Each row of a before or after table is a point. The points were changed in one or more steps. Then noise was added and the rows were shuffled. The steps act on how far a point lies along the listed directions, d1 being the first. Name the steps. A step turns or swaps two directions, mirrors them in a line or flattens them onto one, adds a multiple of one to another, or multiplies one. Angles are multiples of 10 degrees, from the lower direction toward the higher: turns from -170 to 170, lines from 10 to 170 but not 90. Use the fewest steps. Two steps may share a direction if one is a turn and the other turns, adds or multiplies; they go together, in the order done. Otherwise the lowest direction goes first.

Directions:
(1): [39 -7]
(2): [ -7 -39]
Before (10 x 2):
[[ 21 -29]
 [  3  21]
 [-50 -52]
 [  4   8]
 [  3  14]
 [ 10  -2]
 [ 18 -60]
 [-19 -38]
 [  4   9]
 [ 21  -5]]
After, 10 rows:
[[-10   3]
 [ 60  19]
 [-22   3]
 [ 52 -50]
 [-10   4]
 [-15   4]
 [  2  10]
 [  6  19]
 [ 29  21]
 [ 38 -20]]
Steps: turn d1 and d2 by -90 degrees

Directions:
(1): [ 21  18   4 -48]
(2): [ 46 -24  14  13]
(3): [15 47  5 25]
Before (14 x 4):
[[ 10 -25  11  20]
 [-37  35  14  23]
 [-15  18  -7 -44]
 [ 14 -60  -8 -57]
 [-24 -10 -16  -1]
 [ 12  31   2 -14]
 [ -7  38   7 -10]
 [ 52  -3  21 -30]
 [ -2  15   8 -22]
 [-16  -9  11  45]
 [ 25  21  24 -25]
 [ 48 -22  15 -34]
 [-17   1   3  34]
 [-38  -5 -24 -25]]
After (14 x 4):
[[-26  32  -6 -50]
 [  7   6  27  49]
 [  4 -25 -10  13]
 [-30  29   8 -12]
 [-19  29  -6   8]
 [ 25  -5  16  16]
 [ 39  -9  27  12]
 [ 24  -7  13 -24]
 [-25 -35 -19  21]
 [-46  -5 -15  16]
 [-22  16  -8 -58]
 [-27   8   2   5]
 [-40 -40 -22 -59]
 [-19  23  10  29]]
Steps: turn d1 and d2 by -90 degrees

Directions:
(1): [-12   4   5  27  -8 -60]
(2): [  9  60  -1 -27   7 -12]
(3): [ 40  -3 -46  17  22  -8]
(4): [  1 -29 -14 -53  -5 -27]
(5): [-52   6 -36   1  23   5]
Before (9 x 6):
[[ 59 -10 -29  30  13  27]
 [ 18 -26  -9  28   9 -36]
 [ 52 -16   4  51 -11   2]
 [ 11 -25 -32  14  20 -18]
 [-22  18   1  44   2 -45]
 [ -8  -5  -3   6 -15 -60]
 [-30   4  -1  18  -5 -10]
 [  3  -4 -49  -9  27 -16]
 [  9  17  14  33 -14 -22]]
After (9 x 6):
[[-20 -12  53  17 -13   6]
 [-42  36  42  25  -3  58]
 [-24   8  35 -12 -19  39]
 [ -1  26  38  25 -16  36]
 [-45   1   1 -12   2 -36]
 [-28 -18  25  10  -8 -22]
 [  3 -10  26  34 -23 -57]
 [ 18 -10  55  48 -38  -5]
 [-21   8   1  10   0  33]]
Steps: add -0.7 times d1 to d4; turn d1 and d3 by -120 degrees; add 0.3 times d2 to d5

Directions:
(1): [  7   4 -29  14  -5 -28  26 -23  60]
(2): [ 35  13  14  56  21 -31 -19   9 -12]
(3): [-34  18  41 -13  26 -11 -35  -9  35]
(4): [ -6 -40 -32   1  54   6 -17 -29  -9]
Before:
[[-34   6   7 -50  -5  19  -7   9 -10]
 [ -3  17  47  -8  12  -6 -26  14   0]
 [ -7  25   9 -27 -53  17  13  36 -22]
 [ -9  37  60  -2  12  -9 -33  12  -2]
 [ -1  13  31   0  11   7 -18  20 -13]
 [-14   2  11  -4   7  17  -2  20 -40]
 [ 10 -12 -41 -20  -6 -12  14 -34  36]
 [-17   7  19 -17  18 -16 -10 -24  50]
 [ 16 -15   7   3   7  14 -10  -3 -32]
 [ 21  -6 -29   1 -15  -3  32 -14  -5]
 [-34  13  23 -27  -7  16  -9  16  -5]
 [ -5   3  16  -4   0  21 -29  17 -27]]
After:
[[  7 -34 -54 -23  21 -10   2 -48  34]
 [ 26  14  23   4 -30   9   6  32 -42]
 [-19 -17 -16 -19   8  31  -1   5 -38]
 [ -6   8  20  -4  -4  21 -29  16 -25]
 [ 13  17  26   1 -13   8  -2  32 -27]
 [ 31 -29 -40  -4 -11  11  33 -10 -17]
 [-10   2   0 -11  18 -20   2 -29  35]
 [-31  16  14 -31  -4  11 -18   9   1]
 [ 36  31  30  10 -50  10  13  42 -56]
 [-23   5  21  -6  19  11 -12  12 -26]
 [-28 -37 -36 -47  38  32 -11 -14 -35]
 [  0   3  30  -3   7   6 -20  -4  -9]]
Steps: mirror d1 and d3 in the line at 170 degrees; add -1.5 times d2 to d4

Directions:
(1): [-28  50   3  27  17   7  10  55 -12 -24 -15]
(2): [ 28  29 -47  10 -47  40 -19   3   5   2  13]
(3): [ 10 -19 -30 -18  59  31 -24  26  25  19  -7]
(4): [-43   1   7  32 -10 -17 -45  -5  52  10  14]
(5): [ 28  12 -16  19  -4 -49  -8  13  -7  50 -40]
Before:
[[  0  24  -3   8   8  -4  -4  31   3   4 -10]
 [  3  -7  20 -13  -5  -8  24 -16 -15   3   7]
 [ -9  32  -4  22 -11 -14   4  13 -12  21 -17]
 [-16 -10   8   1 -11   7  -6 -15  15   5  11]
 [ -5 -27  24 -14  12 -13  19 -26  -1  -8   7]
 [ 12  23 -13  15  -2  11   5  22 -15   5  -5]
 [ 10  15 -24   5  17   7  -7  16   1  17  -3]
 [-14  -3  -7   8  -6  16 -17  -1  25  -3  19]
 [ 11   0 -23  -7   8  10 -27   8  10  17   7]
 [-29  -1  17  14 -13   0   4   9   3 -13  10]]
After, 10 rows:
[[-17 -32  31 -22  14   7  22 -32   3 -28  23]
 [ 21  26 -19  20  -3  -5   3  27 -17  21 -18]
 [ 13  41 -16  37 -15 -53  -2  23 -19  61 -50]
 [-26 -14  14  -5 -10  23  -2 -19  18 -12  25]
 [-40  -7  24   5 -12  22   8   4   6 -34  28]
 [ -1  -8  22 -17  -4  -1  26 -18 -14  -3  13]
 [ 22  19 -32  13  14 -15 -10  22  -3  38 -18]
 [ 16   3 -26  -4   7   0 -28  11   8  27  -1]
 [-26  -8   1  -1  -5  39 -13  -7  30 -26  37]
 [ 11  30  -9  15   6 -24  -8  37   0  23 -26]]
Steps: multiply d5 by 3

Directions:
(1): [-17  20  23  10 -22 -54 -12  17  -7 -31  12  56   0  -3]
(2): [ 35  28 -17 -20   5  29  -8   7 -60   4   9  30 -35  -5]
Before (10 x 14):
[[ 38   2 -31 -23  23  59  -2  -3 -45  37  -8 -25 -30  -2]
 [ 15  -2   1  11   2   3   0 -14   3   5  -7   3  -7  -1]
 [-36  -9  22  19 -14 -59   2  -6  23 -19   9  32  23  -2]
 [  6   3   2   8  -2   0  -3 -19   6  10   3  -7   7   2]
 [ 19  20  -6  -7  -3  13  -6  12 -56  -1   8  43 -31 -10]
 [ -4 -29  -7   8  21  19  18 -14  26  24 -15 -40   9  -4]
 [ -9 -19  -9   4  25   0   5 -17  26   4 -18 -36   2   9]
 [ 18 -11 -21   8  25  16  11   0  -4  19  -3  -4   4   6]
 [  5  28  10   1  -9 -25 -19  15 -33 -17  -1  56 -13  -5]
 [  3  24  -1   3  -9   1 -21   6 -18  -2  11  45  -8   2]]
After, 10 rows:
[[  6 -19 -13  15  23   1  12  -2  15  17  -5 -10  16  10]
 [-39 -16  27  25 -15 -44   3   6  31 -17  -2  13  19  -2]
 [ 10   7  -1   5  -1   4  -4 -19  -2  12   4  -5   2   2]
 [-29 -41   7  13   7  -7   9 -11  58  20 -19 -59  32   7]
 [-23   8  13  15 -14 -25 -16   4  19  -7   5  34  15   5]
 [ 12  -5   3  11   2   0   1 -14   9   4  -8   1  -6  -1]
 [ 17 -18 -19  -2  25  38  14 -11  -6  30 -12 -32 -10  -6]
 [ 14  24  -6  -9  -2  -8  -5  -1 -55  -8  18  59 -22  -6]
 [ 16  -4 -23  -9  31  25   2 -13 -12  10 -15 -22 -21   6]
 [-19  13  24  15 -17 -49 -13  14   4 -23  -5  43  10  -3]]
Steps: mirror d1 and d2 in the line at 10 degrees

Directions:
(1): [ 45 -29 -19 -52 -46  19 -24 -23  10  13   9  -2  32   6  41 -32 -14  -6]
(2): [ 31   5 -17  -1  29  54 -12  21  32 -30  33 -14 -59  18  11  -8   7  30]
(3): [ 17 -44  16  26  37  -1 -31 -23  40  -8 -40  29  20 -24 -12   0 -31  41]
Before, 9 rows:
[[ -5   4  -6  -6 -24 -23  13  -5 -18   9  13 -15  18   7   6   4  11 -24]
 [-26  11   4  17   0 -16  18   7 -26   5   8 -10  -4  -3 -11  13  11 -14]
 [ 41 -46  -6 -22  -9  20 -26 -28  26   9  -7  15  22   1  16 -22 -23  16]
 [ -8  -2  11  -5 -16 -14   5 -13 -12  16 -19   0  27  -8  -9  -1   0 -25]
 [-17  36  -5 -14 -30  -9  16   0 -26  15  18 -16   4  11   9   3  11 -37]
 [-15   4   7 -16 -34 -22   9 -15 -28  27  -5  -5  14   5  13   0   7 -25]
 [ -7   3 -19 -37 -55  -5  11 -14 -11  27  12  -3  28   3  28   2  10 -19]
 [-11   8   2  -4 -24 -18   9  -2 -23  16   2  -1  26   3   4   0  -3 -11]
 [ 37  -7 -28 -30  -4  35 -13 -15  22 -13  29  -1  -6  19  27 -20   0  16]]
After (9 x 18):
[[-24  17   8  17  -6 -23  17   7 -25  12  -3   1  13  -1 -12  12   0  -6]
 [-35  13  19  12 -11 -29  18  -7 -28  20 -13  -2   2   1  -7  17  10 -19]
 [ 61 -22 -38 -55 -28  43 -27 -27  28  -8  35  -2  12  19  47 -35  -7  14]
 [-36  14  10  31  12 -18  22  10 -24   3   3  -7 -10  -6 -20  20  12 -10]
 [-24  35   3   4 -13 -14  15   1 -21   9   8 -11  -1   7  -1  10   8 -28]
 [-18   8 -12 -16 -36 -12  17 -11 -12  20   4  -2  21  -1  12  13  10 -13]
 [-14   6   3  10  -8 -30  16   2 -17   6   5 -11  11   2  -4  13  12 -16]
 [-28  10  19  16   5 -23  16  -4 -15  11 -23   2  13 -11 -27  12   6 -21]
 [ 44 -43  -9 -29 -19  22 -24 -28  24  11  -1  14  22   6  22 -25 -21  11]]
Steps: add 1 times d2 to d1; multiply d3 by 0.7

Directions:
(1): [ -3 -48  11 -29  14   3 -17 -12 -13  36   6 -17  11  20   2  -1   1  46
  -8  21]
(2): [-60 -28   1 -13 -14  24   2  36 -15  -5  25  -5   3 -16  -4 -16  14 -19
   8 -17]
(3): [ 24 -26  21  -4  30  -8  41  13  39  10  20   2   3  -7 -42   2  12 -13
  17  -2]
Before:
[[  6   0  -5 -12   6  -9 -15 -11   0  13  -7  -1   2  16   7   4  -4  10
    0  12]
 [  1  -2   0  -3   2  -1 -10 -11  -8   5  -2  -3   1   6  10   3  -1  13
   -3   3]
 [  4  15 -11  -1   1  -3 -15 -13   0  -1  -8   5  -2   6  10   1  -8   2
   -7   0]
 [  6  -8   7  -8   0  -4  -3 -10  -1  13  -5  -3   1   3   6   4   6  15
   -3   4]
 [  2  14  -4  -2  -3  -5  -7  -5  -4 -10  -2   1   1  -2   9   0  -3  -2
   -5   3]
 [ 11   2  -1   0   9  -4  -2  -9  -1   4  -2  -2  -4   6   1   6   5  11
   -8   9]
 [-59 -32  -8 -16 -19  24  11  41 -20  -2  28  -6   5 -16  -3 -27  13 -24
    7 -24]
 [ 17   5   0   8   5  -2  15   9   6  -2   0   5   2  -2 -13   6   7 -15
    4   3]]
After (8 x 20):
[[-22  -1  -9 -13  -7   1 -17   3  -9   4  -1  -2   0   9  11  -3   0  -2
    1   3]
 [  3  -6   4 -12   5  -5  -5  -4  -1   3   5  -4   6   3   3  -1   0   9
   -5   9]
 [-10   0  -2  -3  -3   3 -11  -6 -12   0   0  -2  -1   3  13   1   1   6
   -2  -2]
 [  4 -11   3   0   6   3  15  15   3   3   7   1   5  -3 -16   3  10 -12
    6   3]
 [-17   1   1  -3 -13   3  -7   1 -10   0  -3  -1  -2  -5  12   0   8   0
   -2  -5]
 [-15  -4  -2  -3  -2   6  -4   5  -9   0   5  -4  -3  -1   4   0   9   3
   -7   2]
 [ 60  53 -18  30   0 -24  19 -19  18 -17 -23  16  -8   1   2   5 -15 -18
   -1  -5]
 [ -7 -12  -5 -14   7   3 -15  -7  -3  11   2  -2   3   9   5  -2  -3  10
   -6   3]]
Steps: turn d1 and d3 by -60 degrees; turn d1 and d2 by 140 degrees
